Every row gives one point. To make a cloud, some directions were put in groups of two or more. Within a group, all points are equally far from the middle, so they leave a hole (a ring in 2 directions, a hollow ball in 3). The other directions are filled evenly. Then the cloud was stretched, turned, moved and blurred a little. Count the holes, and give their numbers of directions, smallest first.
In the rows, 128 means zero.

Cloud (13 x 2):
[[185 165]
 [191 151]
 [107  82]
 [185 164]
 [150 191]
 [ 85 111]
 [151 191]
 [187 162]
 [101 171]
 [139  75]
 [101 171]
 [ 99  89]
 [175  98]]
Holes: 1 (2)

Cloud:
[[ 79  95 170]
 [195  58 181]
 [162 135 116]
 [121 120 163]
 [104 149  42]
 [134 144 155]
 [ 87 146 124]
 [ 74 158 114]
 [ 94 183 107]
 [ 81 169  80]
 [ 81 180 112]
 [114 165 147]
 [175  96 144]
 [ 99 149 155]
 [135 107 216]
 [ 72 149  92]
 [ 95 154 130]
 [174  66 115]
 [168  96 178]
 [ 98  56 129]
 [202  10 119]]
Holes: 0

Cloud:
[[ 92 133  77 139]
 [108 172  76  90]
 [ 48 100  85 101]
 [141 180  55  56]
 [ 93 176 144 171]
 [143  97  66 106]
 [172 181  62 147]
 [102 162 135  60]
 [ 58 153 167  81]
 [129 128 190 145]
 [127  87 141  81]
 [116  74 104  51]
 [131 139  84 198]
 [ 50 164 116  96]
 [ 64  71 111  90]
 [ 87 101  88 138]
 [149  99 168 147]
 [110 101  78 126]
 [101  73 120  58]
 [ 60 139 107 168]
 [157 140 180 155]
 [ 82  88  85  99]
 [ 63 164 148  91]
 [187 104  93 198]
 [190 176 149 161]
 [ 52  88 112 143]]
Holes: 1 (2)

Cloud, 55 rows:
[[143 168 198 143 198 140]
 [112 133 198 121  68 117]
 [126 139 178 158 122 187]
 [ 96 186 138  71 187  97]
 [ 70 178  87  79 156 161]
 [171 163 194 203 138  80]
 [ 89  60 169  84 198 123]
 [179 197 169  84 120 118]
 [145 216 124 179 157 188]
 [ 91 116  81  90 164  95]
 [156 144  82  64 217 123]
 [133 113 194  88  95 140]
 [144 142 207 113 128  77]
 [108 163 131 216 133 103]
 [152 106 195  83  99  86]
 [162 137 194 134 128 131]
 [ 75 134 131  45 122 202]
 [ 76 210 118  97 163 175]
 [114 162 154 148  58 130]
 [ 81 106  79 102 119  98]
 [152  84 202  96  90 103]
 [136 127 137  41 177 130]
 [148 126 158 210 112  97]
 [115 181 134  86  80 147]
 [159 109 143 172 172  60]
 [142  69  92 100 136  91]
 [137  82  73 117  83  93]
 [ 65 152 150 181  86  93]
 [171  81 186  88 103  86]
 [ 81 149 133  52 127 191]
 [115 150  74 112 122  59]
 [183 139 139 184 106 111]
 [129 108 205 115 117 142]
 [139 187  57 148 159 134]
 [142 102 196 147 159 140]
 [169 131 102 168 139  60]
 [150  90 185  74 118 123]
 [ 84 189 169 108 153 148]
 [ 39 142 167 138 106 123]
 [114  70 173 111 158  26]
 [171 113 145 112 195 140]
 [ 99  85 141  68 203 121]
 [ 75  71 206  94 170 112]
 [150 119 105 162 149  46]
 [ 56 197 113 168 170 155]
 [121 175 214 156 186 119]
 [148 112 130  40 137  81]
 [170 202 126 159 121 183]
 [132 129 186  86 121 161]
 [ 91  66 162  71 136  54]
 [ 65 175 135  89 157 105]
 [111 127 207 160 124 153]
 [ 64  58 188  90 142  42]
 [ 61 165 115 156 127 144]
 [ 96  61 117 141 169  83]]
Holes: 1 (3)

Cloud (81 x 8):
[[ 62  33 134  96 110  82 149  97]
 [208 129 152 122 121  65 112 173]
 [145 180 144 110 132  33 136  46]
 [ 98 157 166 178  39  75  86 148]
 [154 181  89 117 149  52 136 156]
 [102  78 179 143 137  66  99  81]
 [122 136 176 119  69   7  84 131]
 [110 162  73 128 176  95 107 144]
 [115  91 149 185 116  43  61 104]
 [ 82  74 154 139  42 108 115 117]
 [111  46 148 114  83 175 111 129]
 [147 164 168 100 161 171 183 116]
 [113 113 120 129 109  80  85  39]
 [154 108 110 146 194 141 127 117]
 [134 116 136 129  32 117 149  95]
 [141 169  66 133  63  94  70 139]
 [ 79 108  95 148 162 159 172 127]
 [161 131 207 106  93 169 111 166]
 [107 117 126 117 119  70  97  40]
 [ 88  94 185 131 206 108 169  57]
 [181 142 152 161 159 206 134 145]
 [145 127 134 110 219 126 130 113]
 [ 80 136 184 127  80  56  69 122]
 [156 107 150 127  53 111 108 156]
 [131  90  65 164 152  89 109  41]
 [ 59  84  95  97 106 155 107 113]
 [ 67 150 174 111  54 101 127 135]
 [157  89 142 109  45 129 148 157]
 [128 130 127  80 109  57  59 105]
 [107  94  35 104 111  63 149  86]
 [170 129 131 128  54  57 128 161]
 [144 205  85 142 107 122  83 174]
 [149  96 154 130  95 192  94 202]
 [129  62 156 116  72 112 117  45]
 [ 65  75  71 144 136  45 118  87]
 [159 160 124 191 184  97 105 129]
 [112 110 146 156  47  98  70 143]
 [111  88 227  78 116 151 114  83]
 [159  43 125 167 133 116 144 104]
 [100  80  84  90 102  51 104  90]
 [105  35  96 123  87  70 110 113]
 [153 149 101 167  47  90  61  71]
 [122 120 179 133 138  60 148 193]
 [172 141 131 136  49  77  84  81]
 [142 129 238  65 107  74 115 125]
 [123  92 150 161 189  74 166  78]
 [165 184 110 112 100  73 126 170]
 [100 195 210 104 145 149 172 103]
 [135 166 199  54  95  67 109 114]
 [ 84 167 122 176 115  68  93  46]
 [170  88  76 183  34  51  63 164]
 [167 112 139 168 142 171 120 172]
 [168 137 167 212 134 122 122 123]
 [ 86 171 182 157 152 161 162 178]
 [156 207 233 145 109 124  90 151]
 [118  63  69 168 144 114 108 176]
 [ 92  70 152 128 132  91 109  52]
 [ 97  79 106 152 107  48  70  87]
 [ 55 145 131 132 194 123 139 139]
 [ 64  88  73 117 119  92 132  85]
 [115  66 138 122 111  82 102 163]
 [ 87 161 109 199 149 110 137 153]
 [114 134 112 132 205 114 116 147]
 [ 76 148 208  73 164  75 177  16]
 [ 85  88 144 107 195 115 129 119]
 [139  43 128 106 111  81 112  85]
 [139  91 173  99 121 143  72 135]
 [103 117 176 140  76 129 106 206]
 [ 89  94  20 158  78  66 110  80]
 [131  52 121 157 131 129 174 149]
 [164 146  75 192 151 127 116 146]
 [172 185 219  82 110 149 137 134]
 [ 52 132  80 186 173 110  83 155]
 [104 148 206  88  82  90  92 171]
 [136 172 230  81 118 133 185 134]
 [136 200 135 142 121  57 123 190]
 [167 149 164 186  98  70  85 168]
 [139  83 113 151 172 120 191  83]
 [200 156 212  85 141 114 179 124]
 [142 107 145 177 112  72 120 174]
 [184 108 124 109  84  96  62 189]]
Holes: 1 (3)
